Each row is a point. Each copy is the shape, with its points in the same order, stretched, turned, moved and blurred by noise. Say if it was mirrored as well.

Shape (5 x 2):
[[-13  46]
 [-28   1]
 [  6 -53]
 [  1   5]
 [ 15 -15]]
Copy 1 (5 x 2):
[[ 16  53]
 [-19  16]
 [-22 -45]
 [  5  15]
 [ 12 -19]]
Copy 1 is: only turned
Copy 2 (5 x 2):
[[-42  24]
 [ -7 -13]
 [ 54 -19]
 [  0  12]
 [ 24   9]]
Copy 2 is: only turned
Copy 3, 5 rows:
[[-44 -22]
 [-20  22]
 [ 40  45]
 [ -7   0]
 [ 15   9]]
Copy 3 is: mirrored
Copy 4, 5 rows:
[[-45  22]
 [ -9 -10]
 [ 60 -16]
 [  1  11]
 [ 30   7]]
Copy 4 is: only turned

Shape (9 x 4):
[[  0 -18 -10 -15]
 [  6   6   1   5]
 [ 15   3  -2   7]
 [ -4   2   2 -10]
 [ 12 -20  -6  17]
 [ 13 -15 -17  16]
 [-15   7 -10  -8]
 [ -6 -12   3  -9]
 [  1 -55   9   4]]
Copy 1:
[[  9 -12 -22  -3]
 [ -2   2   1   9]
 [  6  -3   2  16]
 [ -3   4  -4  -7]
 [  2 -26  -9  20]
 [  5 -17 -17  25]
 [-12  13 -15  -4]
 [ -2 -11 -10  -6]
 [  2 -60 -18   0]]
Copy 1 is: only turned
Copy 2, 9 rows:
[[-27 -13  -4 -16]
 [  0  -2   3   7]
 [ -6  -4  -3  14]
 [ -7   3   7 -12]
 [ -7 -28 -16  11]
 [ -9 -20 -25  10]
 [  3  10  -1 -22]
 [-10 -11   5 -14]
 [-21 -56  -5 -10]]
Copy 2 is: mirrored
Copy 3:
[[  2 -18  -2  -6]
 [ 15  11  -7  -5]
 [ 21  10 -10  -3]
 [  2   5   7 -14]
 [ 13  -2 -17  23]
 [ 15  -6 -26  13]
 [-10   7  -4 -19]
 [ -2  -6   9  -1]
 [ -1 -27  12  43]]
Copy 3 is: only turned
Copy 4:
[[  8  -4 -11 -23]
 [  2   3   3   5]
 [ 15   1   4   2]
 [ -3   6   4 -10]
 [ 14 -14 -18   2]
 [ 17  -6 -21   4]
 [ -6  15  -5  -6]
 [ -2  -5  -5 -15]
 [  3 -41 -23 -22]]
Copy 4 is: only turned

Shape:
[[  0  22 -25   7 -12  16]
 [  1  29 -27   9  24   3]
 [-27   1  29  -9 -30  15]
 [-13  13  -8  -5 -31  42]
 [ -6 -18  14 -11 -34 -15]
 [ -9   6 -17  32  -2  14]
 [-51 -19  14 -23  -1  -2]
 [ 31   3  37  -3 -43 -21]
 [-21  26 -16   9  -3 -15]
 [  2  16   2   8 -20 -15]
 [ -7  36 -16  29  -2   1]
 [-26 -18  36 -20 -24  44]]
Copy 1, 12 rows:
[[  9 -11 -32 -12   8 -16]
 [  8   2 -22   1  31 -37]
 [-21 -19   5 -42 -22   8]
 [  0 -17 -32 -34   2  11]
 [ -8  -1   6  -9 -42  11]
 [-12 -31 -23   3   8 -15]
 [-48  17   3 -21 -11   5]
 [ 28 -24  27 -21 -49   2]
 [-12  -4 -18 -13  -4 -40]
 [  6 -15  -4 -12 -20 -21]
 [  0 -27 -22 -13   8 -42]
 [-24 -16   6 -44  -7  39]]
Copy 1 is: mirrored
Copy 2, 12 rows:
[[-13  41 -15   2  -1   1]
 [  3  37  10   6  28   7]
 [-30   1  -2 -30 -38  17]
 [-46  38 -18 -26 -16  -3]
 [ -7 -18 -23  -4 -31   0]
 [-31  21  -3  19   3   3]
 [-26 -27 -11 -34  -1  19]
 [ 15  -1   2   1 -60  -8]
 [  3  24 -11   4   7  33]
 [  6  14  -5   9 -23  16]
 [ -9  43   6  16   0  23]
 [-58  -7   2 -52 -35  -9]]
Copy 2 is: mirrored
Copy 3:
[[ 14  -9   4  16 -21 -13]
 [ 11  -1   4  28  17 -20]
 [-12  10  21 -25 -25  12]
 [ 11 -12  27  -7 -38 -15]
 [-12  12 -22 -29 -23  14]
 [ -2 -22   9  25 -13   5]
 [-48  24   9 -27 -10 -12]
 [ 23   9 -22 -30 -14  46]
 [ -5  24  -4  25 -12  -5]
 [  9  14 -11   4 -14  15]
 [ 13   0  10  39 -11   6]
 [-16 -13  40 -47 -22   2]]
Copy 3 is: mirrored
Copy 4, 12 rows:
[[-13  14 -15  -9 -12  22]
 [ -9  24  -4 -18  21   9]
 [-21 -13  24  21 -27  -1]
 [-29  -1   1  10 -25  36]
 [  8 -26   7  -5 -30  -5]
 [-10  -2 -23  15  12  12]
 [-37 -42  22   3   4 -20]
 [ 40   3  24  -1 -47   3]
 [-20  10  -7 -14   2 -14]
 [  7   9   1  -5 -16  -7]
 [-17  27 -18  -1   5  -2]
 [-25 -31  36  32 -19  24]]
Copy 4 is: only turned

Shape, 14 rows:
[[  8 -13   4 -17  15  -7 -20  24   8]
 [ -7 -11 -10 -19  12   4 -12  15  -8]
 [  8 -18 -13   8   8  11  -2  18  -2]
 [ -2 -10  -7 -10  -1 -20 -16  23 -12]
 [  1 -17   1   2   8 -21 -16 -58  -5]
 [-21 -14   1 -10 -37  -7 -10  24  -3]
 [  1   7  -3  -6 -10 -11 -19  -5   4]
 [  6   4 -11 -17 -21   3  26  22   2]
 [  0  -1  18 -15  15   9  -2 -24  -7]
 [-10  -2 -11  25  10 -19  22  17  -4]
 [ -7 -15  39   2  12   6   7  21 -13]
 [-35  19  41  -7   7 -11 -11  12  15]
 [ -6  60  -9  -5   8   3  -8  10 -10]
 [ -9  24 -14 -16  -4  12  -2  -3  -9]]
Copy 1:
[[ 12  -7  11  -7  14 -33 -15  -2  17]
 [  1   2  -9 -16  13 -23  -9   5   4]
 [ 17  -2 -18   2  11  -1 -22   8  13]
 [  7   3  -1   8  15 -31  -9   8  -2]
 [-31 -17 -28  12  -5 -26  17 -39  32]
 [-11 -16   2   6  -3 -18 -18  17 -24]
 [-13   3   2   5  -2 -16  -1 -16   8]
 [ 14   8   1   0 -18   1  -6  17  -8]
 [ -7 -16 -11 -20   2 -12  19 -25  16]
 [  3   5  -9  25  16  -1  11  32  21]
 [ 17 -34   1 -11  26  -8  10  11   5]
 [-25 -20  40 -13  23 -17  23   2   8]
 [-12  53  20 -13  23  11  27  -9  -5]
 [-11  26  -2 -17   2   2  11  -6  -6]]
Copy 1 is: only turned
Copy 2, 14 rows:
[[ -5   6   0 -12  21  -8 -10  40   2]
 [-30   0  -4  -5   9   0 -16  24  -7]
 [-12  -1  -5  23  20   5 -10  33  -1]
 [  0   1  -9   1  -2 -17 -19  29  -4]
 [ 19 -18   6  -8  17   6 -11 -55 -12]
 [ -5   2   7  10 -36  -4 -32  23  30]
 [  2  19 -12  -3  -2  -5 -21  -4   7]
 [-18   3 -23  18 -14   1  12  24  24]
 [ -5  12   7 -17  11  22  12  -7 -11]
 [ -5  -9  10  30   0 -32  10  13  -5]
 [  2  16  29  -8   0   2  14  37  -6]
 [ -6  43  38 -31 -13 -30  -3  13   7]
 [-33  58 -27   2  -6 -33   6   2 -19]
 [-33  23 -17   5 -11   2  -1  -6  -5]]
Copy 2 is: only turned
Copy 3, 14 rows:
[[ 14  -2  -6 -25  20   5  13  30  12]
 [ 11 -14 -11 -31   6  -3   1  13  -3]
 [ 16  -8 -29  -6   3   5   6  23 -17]
 [ 20  -5   3 -21  11 -16   0  27  -4]
 [ -9 -27   7  30  39   6 -47 -13  -6]
 [ 14 -14  22 -10 -20 -29  15  34  -8]
 [  3   4   4   0   3 -12 -11   5   7]
 [ 26   8   0  -8 -17 -16  29  -1   5]
 [-11 -12   8  -4  19  19  -8 -15   1]
 [ 10   5 -14  -2  15 -30  18  -1 -34]
 [ -2  -8  15 -19  15  10  30  20 -27]
 [-34   5  26 -22  15 -25  25  16   3]
 [-12  50 -12 -34  -2 -22  -3 -22  -2]
 [ -2  14  -6 -18  -9 -11  -4 -21  -2]]
Copy 3 is: only turned

Shape (16 x 11):
[[  9   8  41   1   4   9  34   7   3   2   4]
 [  2  -7  33  -8   9  14   0 -13  40   8   4]
 [ -6  -7 -23  -7  13 -40  -1   5  26  -7   1]
 [ 12   0  -3  56  17  16   3  -9 -23 -18 -12]
 [ 10   5 -16 -10  16  10  -2  10 -15 -12   2]
 [ -8  -7   7   4  -4   9   7   7 -14  -8 -11]
 [-23  30 -12  15  -6  13   2  -4 -14   6  -4]
 [  8  -4  -2   5  13 -11  17   7 -24  34  -6]
 [ 16  -9  11   7 -15  12   1 -11  -8 -13   5]
 [ 14  -1 -22  17  -9  13   1   4  -2 -18 -30]
 [  2  22 -13  -4  -3 -17  29   6 -17 -14   4]
 [-12  11 -18  -5  13   9  33 -46 -26 -19 -11]
 [ 14  -1  -4   2  19 -23   1  -7 -12  -5   1]
 [-11  -1 -11   1   8  -2  26   9  -6 -16   4]
 [  7  -5  13  -7 -12  -4  25   1 -26 -18   3]
 [ -3  -3  60  -4  -5   5  -6 -28  22 -21 -27]]
Copy 1, 16 rows:
[[ -1 -12  33  -2  10   5  31   9  24   8  -9]
 [  5  -5  25 -16  -4 -16  -1  -6  51  -2 -22]
 [-16 -11 -24   1 -12 -44 -11   2  -5   5 -12]
 [-17  26   5  40  46  21  -9 -14   1  -6  -3]
 [  2   5  -1  -2  12   2 -16  16 -16 -10   8]
 [-12   1  11   5   5  19  -4   5  -1  -9 -18]
 [-20  37   4  -3 -11  27  -7   1   1   6  -2]
 [ -3  -8  -8  -2  11  11 -11  17  -3  42 -13]
 [ 13  -3  13  14   7  12   2 -18   2 -11 -11]
 [  4  31  -8  28   9   6  -3  12 -13 -19 -24]
 [ -8   3  -7   3   2  -1  22   9 -27   6   8]
 [ -9  17 -26 -26  33  26  10 -15 -10  -6  -5]
 [ -4 -10  -5   1  20 -17  -8  -8 -15  15  -1]
 [-18  -4  -9   4   6   8   8  11  -4 -11   1]
 [  1 -20   8   5  12  17  20  -4 -20  -6  -7]
 [ -5  -1  50 -17   9 -12  19 -30  28 -16 -45]]
Copy 1 is: only turned
Copy 2 (16 x 11):
[[ 11 -21  27  15  -2  30   3  17  22  14   0]
 [ 12 -20  17  15  28 -10  28 -13  23  18  -4]
 [ -6 -19 -16  -8  16 -38 -13 -11  14 -30 -17]
 [ 30  12 -23  49  10  33  -3  -1 -15 -20   9]
 [ 16   9  -5 -18  10   8   5   6  -6 -20  14]
 [  9 -10  -1   5   4  20   9   7 -16  -3 -10]
 [-22  17 -18  10   5  16  15  10 -12   3   3]
 [ 11  -7 -20  -7  -2  15 -29   9   3  20  -2]
 [ 19  -6  13  10  -5   7  12 -19 -13  -3   3]
 [ 24  17 -16   9  -4  13  16  -8 -12 -27 -19]
 [-15  -2   1 -10 -15  16 -18   8   6 -25   2]
 [-17   1  -9 -12  14  50  -4 -31  -5 -22   7]
 [  8  -1   0  -4  15  -2 -23 -11   2 -15   4]
 [  0 -19 -10  -2  -1  18   0   8   3 -25   2]
 [  8 -18  22  -8 -14  28  -9  -1 -14 -11  -1]
 [  8 -11  50  27  37  13  26 -26  -4  10 -34]]
Copy 2 is: mirrored
Copy 3, 16 rows:
[[ -5  20  14  11  -1  -1  37  -1   2 -18  15]
 [ 18  15  32  17  15 -32   5 -20   8  -4  26]
 [  1  -6 -26 -17  13 -32 -13 -11  32   3 -12]
 [ -4  -1 -37  34  23   7   2   1 -32 -20  28]
 [  9   1 -14 -15  17   9 -13  10 -12 -16   1]
 [-14  -9   0  -1   2   1   4  -2 -16 -10   8]
 [-19  19 -19  -5   2  -2  -5   0 -29  19  -2]
 [  1 -11  -8  -1  19  17  25  10   1  20 -17]
 [ 10   0  -1  11  -7  14  -5 -15 -10 -13  27]
 [ 11 -15 -26  15  -9 -10  -9   1 -24 -18  -1]
 [-10  16 -36 -22 -10   9  13   0   1  -8 -15]
 [ -1  14 -32 -25  12  -1  20 -39 -39  -6  -8]
 [  5   0 -23  -2  22   8  -3  -9  10  -9  -7]
 [-12   4 -22 -21   4 -10  13  -1  -6 -10   7]
 [-12  -2  -7 -12 -13  24  19 -11  -5 -22   7]
 [-10   8  36  35  -1 -24   2 -47  -2 -35  13]]
Copy 3 is: mirrored
Copy 4 (16 x 11):
[[ -8   8  -2  -9 -10 -32  27   7  15  -6   9]
 [ -1  10  17  -9  10   3   9 -21  29  -3   9]
 [ 14  -4  18  30  24  23   4   1  -5 -37  -2]
 [-13  -5 -38  16 -15 -26 -18  -4   7  11 -47]
 [  3  -6  -3  -6  11  -8 -17  19 -18  -9 -13]
 [-12 -10  -7   0 -20 -10 -10   9  -3 -11 -12]
 [-15  20 -30   6 -23   8 -17   6 -14  -5  -4]
 [-13  -8   8  15 -13   2  15  14 -25  13 -16]
 [ 17  -9  -9  -6 -17 -16 -18  -7   4  -1  -8]
 [  4  -3  -7   1 -14   8 -22  24  12 -10 -46]
 [ 12   5 -16  12 -13 -14  11  20 -26 -30  -5]
 [  0   5 -40 -23 -28  -2   3 -17 -31 -24 -33]
 [ 12   0   3  12   5 -12   2  -2 -22 -15 -19]
 [ -8 -15 -19   5  -5  -6   6  14 -12 -25  -4]
 [  5 -12  -8  -2 -28 -31  -2  14 -13 -21  -5]
 [  0  31  21 -16 -19 -25  -6 -37  34 -23  -5]]
Copy 4 is: mirrored

Shape (17 x 12):
[[-16 -15   9 -12   7  -7  22  19  -1 -24 -16 -23]
 [ -7  10   0  11   0 -13   1 -12  15 -17 -22  21]
 [ 27 -20   8 -25 -11  24  25   2 -12 -22  -7  -1]
 [ -4 -23 -10  18  10  -9 -16   9  25   8 -15  16]
 [ -2   6 -37  18 -11 -18 -23 -20   7 -17   4   7]
 [ -1  -4 -10 -26  -5  15  -2 -32  10  -2  10 -15]
 [ 15 -16   6 -14  10 -14   9   7 -12  -3   9 -25]
 [ 21  12 -25 -13   1  18  14  12  37 -10   9  11]
 [ 26  11  -2 -22 -18   2  -6  16  26  -1  16  11]
 [-15 -15 -34  16 -11   6  26  15  30 -21  26  19]
 [ -3  -6 -13   1   5  13 -11  -1  20 -30   7  22]
 [ 20  -8  -1  18  -5  -4  -4 -19  -2  15   1 -19]
 [ -2  -8 -10  10  22   3  10  12  16  14 -24  15]
 [ 16 -14 -10   1   6 -26  -3 -29  18  -3 -20   9]
 [  2   9   7  13  17 -20 -17  10   5 -26   2 -16]
 [ 13  -7  13  -2  15  -9 -11  -6 -13   4  10   4]
 [-23  14 -13 -31   6   4  -3  -9  -9   3 -21 -21]]
Copy 1 (17 x 12):
[[-20   1  12   1   7   9  13   2  16 -15 -13 -31]
 [ 11  10 -10  11 -12 -30   0  -7   5 -19   2  -3]
 [ -5   2   7 -10 -14  25  41  19   7  -3  17 -11]
 [  4 -18 -21  16   1 -19  -7  13   8 -31 -14  10]
 [ 20  -6 -39  -4  17 -33  -8 -16 -19 -17  10   1]
 [  5 -19  -2  -7   6   9  14 -25  15   8  24  10]
 [  4 -18  10  -9  18  17  19   1   3   4 -14 -13]
 [ 18  22 -16  -9  22  12  20   4  16 -24   6  21]
 [ 32   5   1 -18   5  16  -2  13   8 -19   1  22]
 [-14  20 -23   9  22   8  10 -10 -14 -60   2   7]
 [  7   6 -12   7  17 -12   6   7   1 -34  22   3]
 [ 23 -26 -21   8  -1   7  11 -11  -3  12  -6   5]
 [-10   2 -20  18   6 -14   6  12  21 -15 -25  17]
 [ 20 -17 -14  -2 -13 -28  19 -11  12 -17 -10   8]
 [ 24  -2   1  12  28 -16  -2   7   2 -12  -8 -21]
 [ 11 -19   6   6   7  -9   6   6  -7   7   0   5]
 [-15  -7  -2 -18   6  -3  -6 -20  31  22   3 -11]]
Copy 1 is: mirrored
Copy 2 (17 x 12):
[[-10 -11  20  18  23  -3 -14  24  -2  -2 -13 -20]
 [ -7   4   2  15   6 -11 -11 -27  13 -10  -7   6]
 [ 16 -14  44  14   0  38  13   8  -4 -10  -2 -14]
 [-15 -22  -1  12  12 -12 -15  -8  27   6  -7  24]
 [-25 -15 -26  -3 -18  -4 -10 -27   6 -14  -8   4]
 [  0 -10  -6 -25  -1  19  -1  -9   2  14   8 -26]
 [  4 -30  15   8  -3 -12   4  17 -11   6   3 -18]
 [  9  -6   4  -7  -5  14   9  12  35 -24  16   0]
 [ 13  -7  16  -7 -28  12  -8  11  21  -8  20   7]
 [-53  -5   4  12   3  24   8  10  28 -17  13   6]
 [-18 -13   5   1   8  19 -11 -13  11 -24  13  14]
 [  7 -22 -15  20 -10  -4   9  -5   3  23  -3  -6]
 [  1  -9   4  12  25 -15   9  -1  25   1 -12  17]
 [  1 -23   6   8  -3 -16  -4 -31  23  -4  -8  -6]
 [ -1 -16 -16  22   4 -23 -24   5  -7 -12   4   0]
 [  9 -22   6   3  -1 -12   6  -6 -14   9  12   9]
 [  7   0 -12 -31  13  -9  -8   9  -7   9 -22 -21]]
Copy 2 is: only turned

Shape, 15 rows:
[[  2 -11  -3  22   9  13   8  14   7 -15  -7 -27]
 [ -7   5  -1  16 -33  -5 -22  10 -15  -9   2   1]
 [ 18   5 -15 -22  12 -21 -15  -5 -21  30 -17  -8]
 [ 30   3   9 -16 -18 -12  -3   0  -3  24  -6   2]
 [ -1   1   5  -6 -11 -16  21  -3 -22   1  10   6]
 [-19 -14   6  11  -9   8  -4   5 -17  14   1  11]
 [ -5   6 -17   6  20  24   5  25   5 -25  11  -1]
 [  6  22  -4 -15  12  -4  -4 -18  20  27 -18  -3]
 [-14 -24 -13 -28  10  28  12   1  10 -23   4 -22]
 [  9  -6  14  -3  -2 -24  -3 -30 -24   5   2   3]
 [-19 -28 -21  10  10   6   2  19  26 -28  29 -12]
 [-29 -10 -28  -4   8  16  27  12  14 -14  18 -38]
 [ -4  13  28 -11 -10 -23 -16  -7 -25   3   3  -4]
 [ -4  -6  23 -10   3 -12  -3   9 -12  17  11  -8]
 [ -5  -2  11 -11  -7 -30   0   7  -8   5 -25   9]]
Copy 1, 15 rows:
[[ 15  30  11  16  -3  15 -10  33   0  17  -8   3]
 [ 15 -13  10  18   4 -17 -17  12   1 -26 -10  -8]
 [  9   8 -18  -7   6  15  -4  -4  19  13 -30 -21]
 [  6   2 -17   6  13   0 -14  -5  -5   7  -8 -31]
 [ -5 -11  -6  23   8   5   2  -2 -16 -19 -11 -11]
 [  3 -16  -7  11  13  -3 -10  28   3  -8  -2   8]
 [  1  22  15  22 -27  -6   5  24  -4  21 -21  -1]
 [ -5  27 -15  -8  14  -4   4 -20  20  24  -9   3]
 [ 30  15 -21  27  -8 -15  17  24  -2  31  -4  16]
 [  9 -22  -7  15  18  14 -13 -20  -6  -6  -1   8]
 [ 14  21  -8  27  -2 -27   0  25 -32  34 -38  22]
 [  9  38 -12  38   3 -13  17  36  -7  27 -29  13]
 [  5 -15 -25  20   6   2 -23  -9  -2 -36  -3   0]
 [  1   0 -35  17   8   5 -23  14 -15  -4 -15  -4]
 [  1  10 -15 -14   8  -1   7  -6  -4 -30 -12 -11]]
Copy 1 is: only turned
Copy 2 (15 x 12):
[[-10  -8   7  -9 -18 -29 -31  32 -22   3   8  -8]
 [ 11  15  -2  14 -29 -11  13  -3  18  -6   1   1]
 [ 10   7 -31  -9  12  22   3   2  24  31 -11  20]
 [ 25   6  -4   4  -2  33  -4 -13  15   1   8  20]
 [ 19  -6 -13  -3   4   6  11 -13  10 -26 -15  -8]
 [ 20  11 -12   5  -4 -23  17 -21  -5 -14   7  -6]
 [-15 -23  18 -26 -30 -15 -18  22 -33   8  -8   3]
 [ -8  24   7  -8  28  16  -6  -1  15  21  -9  18]
 [-33   2   2  12 -15  -3 -15  17 -60   3 -11 -18]
 [  2 -10 -13  27  21   6   2 -19  25  -8   5  13]
 [-40   1  20   7 -30  -6  21  24 -48  -7   8 -12]
 [-24   7   5   1  -6 -13   9  35 -58   9 -21 -43]
 [  0   7  -9  14   3   2  14 -27  36  -2   8 -15]
 [ 15   2  -5   3  -3   0  15 -18   2  -3  21 -15]
 [ -8  29 -27 -21   4   6   7 -20  26  -9   1   7]]
Copy 2 is: mirrored
Copy 3, 15 rows:
[[-13 -14 -20  -5  12 -30  18  14 -28  -9  -4   9]
 [ -4  -8  -6   3  32  -4  -4  18  14 -28   7  13]
 [-11  20  28  -6 -16  10 -47  24  -6  19   2   8]
 [  3  18 -11   7  -8  11 -43   6  -6  10   6  -7]
 [  6  10  10   1  12  23 -15 -14 -20 -13   7   8]
 [-26 -18   8   3  -5  12  -8   9  11 -21   3  17]
 [  2   0  11   2   9 -27  34  -5  -9  -9  20   7]
 [  5  14  12 -31 -28  -3 -15  20   7  22 -12 -22]
 [ -5  15  -3  13 -19 -11  50  17 -13  -5 -22   7]
 [  2  -4  16   1  13  28 -24   4  -7  23  -6  13]
 [ 20 -14 -16   1   6  -1  54  27 -18 -22   9  30]
 [ -3  19 -16 -13 -10  -6  52  15 -24 -28 -12  16]
 [-12   4  17   8  25  32 -13  10 -13  10   6 -10]
 [-19   1   3  12   0  34 -12  11 -25   7  15  -2]
 [  6  -2  21  -1   8   7 -21  22 -30 -23  -1 -12]]
Copy 3 is: only turned

Shape, 16 rows:
[[ 15 -13   6   5  11  17  20  12   6  -8  22 -17]
 [ -7   2   2  -6  32 -18   9  17   9   7  21 -20]
 [  1 -10  -7   7  18   3  -8   7  -5   6  22 -28]
 [ 10  24  -4 -26  -7  12 -28   6 -36  12 -20  14]
 [ -6  16 -15   5   2  14  18 -19   8  -8 -41  10]
 [ -2 -14  14  -5  20   1  -1  33  -4  -6  21 -31]
 [ -4  -2  -1 -11  -2  -4   9  12  -5   3  28 -21]
 [-12 -10 -12   3  -4  -5  -9  17  19 -17  17  -9]
 [ -7   0  -5 -14  14  -6  12  10 -21 -21  26 -11]
 [ -6  -3  28 -13  -7  -9 -25  -2 -37  12 -10  29]
 [  9  17  14 -14   0  -3 -34 -29 -25  -6  -7   7]
 [-32  26 -17  30   9  35   7 -15  -2 -13 -25  11]
 [-18  27  -3  16 -21  14   8 -22 -14  -1 -38 -13]
 [ 23  26   9   9  -8 -16 -21   5 -40  -3 -17  14]
 [  0   4  21 -15  15   0  -3  25   4 -19  19 -29]
 [ -2  16  14  -2   4   2   3  14  12   3  39 -10]]
Copy 1 (16 x 12):
[[-17   4  -4   6  18   3   6  20  -5   7  25   1]
 [ -2  -5   4  -1   5 -24   4   4  15 -20  50  -6]
 [ -5  -3 -22  -5  12  -9   1   8   4  -6  29 -15]
 [ -7  -2  11 -39  -6  -3 -37   6  32   7 -10 -39]
 [  5  19  24 -24  31  -7  -1   0   1   1 -24   6]
 [-12 -17  -7  11  10 -15  -8  15   3  -6  35 -16]
 [ -1 -11  -9   2   2   2  -3  17  16  -5  24   1]
 [ 13   7 -11  11   2  -3  -1  17  -9 -14   6  -4]
 [-20 -12  -2  -9   5   3 -14  21   9 -29  22   1]
 [-29  -6   5 -15 -16  -4 -52 -23  23  -4 -11 -16]
 [-26  -6  -1 -35 -20  -8 -15  -8  11  -6 -21 -25]
 [ -7  27  13 -11  38   9   3 -14  -1 -25 -35 -15]
 [  8 -13  13 -22  26  11   2 -16   1   2 -44  -5]
 [-17 -14  15 -40 -13  12 -43 -17  -5  -6  -3 -37]
 [-13 -19   8  12  -2 -16   2  22   3  -8  24 -18]
 [ -9   3   5  12 -12   3  10   7  13  -8  28 -15]]
Copy 1 is: mirrored
Copy 2:
[[-16  32 -14  22  22  23   0  22 -17  -6   0  -2]
 [  0   7 -26   7  17   3  -4  38 -27  -5  12  -8]
 [  5  24 -14  24  17   1   4  18 -22  -8  10 -15]
 [ 34  -2  28   9 -42 -27  21   4   8 -10   1  11]
 [ 22  18   6 -34  -9  -5 -11 -16  17 -31  -2  14]
 [ -6  24 -16  29  14   2 -13  44 -23 -14   0 -11]
 [-21  14 -17  17  17 -17  12  27 -10   3  -4  -9]
 [ -3   4 -12  14  15 -11 -13  23  21   0  12 -20]
 [-21  30 -13   6   3  -8   4  37 -19  -6   5 -23]
 [ 13 -18  42   6 -19 -25   0  -2 -19  11   1  -8]
 [ 16   5  39  10 -14 -13  26   9  -7 -19  31   3]
 [ 45  43  19 -43  -8  -9 -32 -19  10  -8  10   0]
 [ 11  30  10 -29  -5 -45 -10 -18  15 -31  -4  22]
 [  5   7  15  17 -39 -21   1   4  -6 -14  29  11]
 [-10  26 -11  21  10  -1  -5  56  -8 -22  11   1]
 [-10  10 -12  20  18   0   9  36  -9  21  20   7]]
Copy 2 is: only turned
Copy 3, 16 rows:
[[ -3 -18 -11   5  27  20  15   8 -10   1  -4  -8]
 [  4  -4   7  36  21  16 -17   2 -10  -1  19 -12]
 [-13 -10  -9  13  17  13   7  -7 -19  -4  24 -20]
 [  2 -18 -24 -18 -11 -30 -14 -25  -9   4  -6 -17]
 [-22   4   6  -8  15  -3  17 -19  22  -7 -29   3]
 [ 10 -27   1  10  15  21  -8  -5 -15  15  21 -15]
 [ 13  -9  13   6   3   9  -8   5 -17  -7  14 -23]
 [  5 -19   4  -3  15   6   0  -9  -5 -28  13   6]
 [ 20 -26  20   6  27 -10 -16  -1 -17   7  -2 -15]
 [ 22  -3 -26   4 -22 -52  -3   3  -8  17  27   9]
 [ -6 -23 -17  22 -11 -39   1  -6 -22  11   1   3]
 [-36  -2  24 -28  20   3   2  -7   9  11 -18  24]
 [-31   8  25 -11 -23  -1   8  -9  23   8  -8 -14]
 [-25 -20 -23  10  -4 -36  -5  10   9  14   8  -9]
 [ 14 -37   8  19   8  19 -19  -5 -17  15  -2  -4]
 [  2 -16   4  22   5   9 -21  26 -26  -2   6   6]]
Copy 3 is: only turned
Copy 4:
[[-13   1 -12  12 -16   2   0 -23 -20 -31  11  -8]
 [-11   2 -12   2  -9  14 -14 -13  -9  -4  -9 -50]
 [-19   6 -18  14  -4  -6 -32 -10 -20   1  11 -18]
 [-38   9  19 -19  21  -6 -26  18   7  13 -11  37]
 [ 19  12  10 -14 -22 -10 -16 -25  33  25  -9  16]
 [-23  -1  -6  15  -9  23 -16 -20 -37 -11  -2 -23]
 [-17   2 -13  -3  -4  12  -1  -1 -11  -3  15 -10]
 [ 13 -14 -13  26 -13   7   0  11   2   5   7  -9]
 [-18  -6 -27  -6  -8  25   0   0 -11 -13  -8 -11]
 [-17 -11   7 -27  46   6 -19  10 -10   3 -13  29]
 [ -9  16  -3 -21  25   3 -25  29  -7  -4 -12  30]
 [ 14  20 -14   0 -20 -19  -7 -32  13  60 -10  25]
 [ 14  27   9 -29 -21 -13  -6 -23   1  58   5  31]
 [-16  -4   9 -41   9 -19 -13  20 -18  11 -25  20]
 [-13  13   3   7 -10  31  -1  -6 -33 -20  -8 -14]
 [-12  14 -11   5   3   4  18   3 -15  -4   6 -14]]
Copy 4 is: mirrored
